Each point is reached from the start by the listed moves, each made 0, 1 or 2 times, or once backwards (-1), plus a little noise. Is the number of moves made odd or even? Then give how often each move was made.

Moves:
(1): [ 16 -15   8]
(2): [ 5 17  8]
(3): [-16 -10   4]
Start: [-1 -1  2]
Points:
[-17 -37  16] -> odd (1, 0, 2)
[ 12 -60  14] -> even (2, -1, 1)
[-49  -6   3] -> odd (-1, 0, 2)

Moves:
(1): [ 5  3  5  5  0  9  7  7 -1 14  1  3  1]
(2): [  2  11  -5   2   6  -3 -10  -2   3   7   1   9   1]
(3): [ 3  1  2  1 -5  2  0 -9  4  5 -2  2 -8]
(4): [-1 -2 -5 -1 -6 -5  1 -5 -9 -2  4 -4  3]
(5): [  0   2  -5  -3   7  -5  -3   2  -2   5   2   5 -11]
(6): [ -1   8 -15   2   2  11  -4  -1  -3   1  -1  -1  -3]
(7): [ 7  6 -7  1 -3 -1  3  7 11 -2  5  3 -2]
(8): [-1 -9 18 18 -6  4  5  2 -2 -6  4  5 -4]
(9): [ -5  -1  -2   3  -7  -3 -11   1   4   5   7  -8  -4]
(10): [-10   6 -10  -2  -8  -2  -2   6   1   6  -1  10   3]
(11): [-6 16 -9 -6  0 -1 -6  1 -8  0 -3 -4 -2]
Start: [  9   1   0  -5   1   0  -6  10  -3 -13   7   5  14]
Points:
[  0 -26  21  34   1   3 -15  22 -13 -19  33 -14 -23] -> even (0, -1, -1, 0, 2, 1, 0, 2, 2, -1, 0)
[ 20  38 -25 -13  26 -21 -38   2   5 -16  11  11  -4] -> odd (-1, 2, 0, 0, 1, 0, 1, 0, 0, -1, 1)
[ 15  -6  44  60 -33   6 -10  37  31  26  40  35  17] -> odd (2, 2, 0, 0, -1, -1, 1, 2, 2, 1, -1)
[ 39 -30  43   6   5   8  24   5   6  22  13  12 -20] -> even (2, -1, 2, 0, 2, -1, 0, 0, 0, -1, -1)
[  6  22 -43  21 -51  26  13  19  -3   4  22  23  -5] -> odd (1, -1, 2, 2, 0, 2, 2, 1, 0, 2, 0)
[ 23  19 -12  -3 -26 -10 -19   0  34  30  20  27  21] -> odd (1, 2, 2, 1, -1, -1, 1, -1, 1, 1, -1)
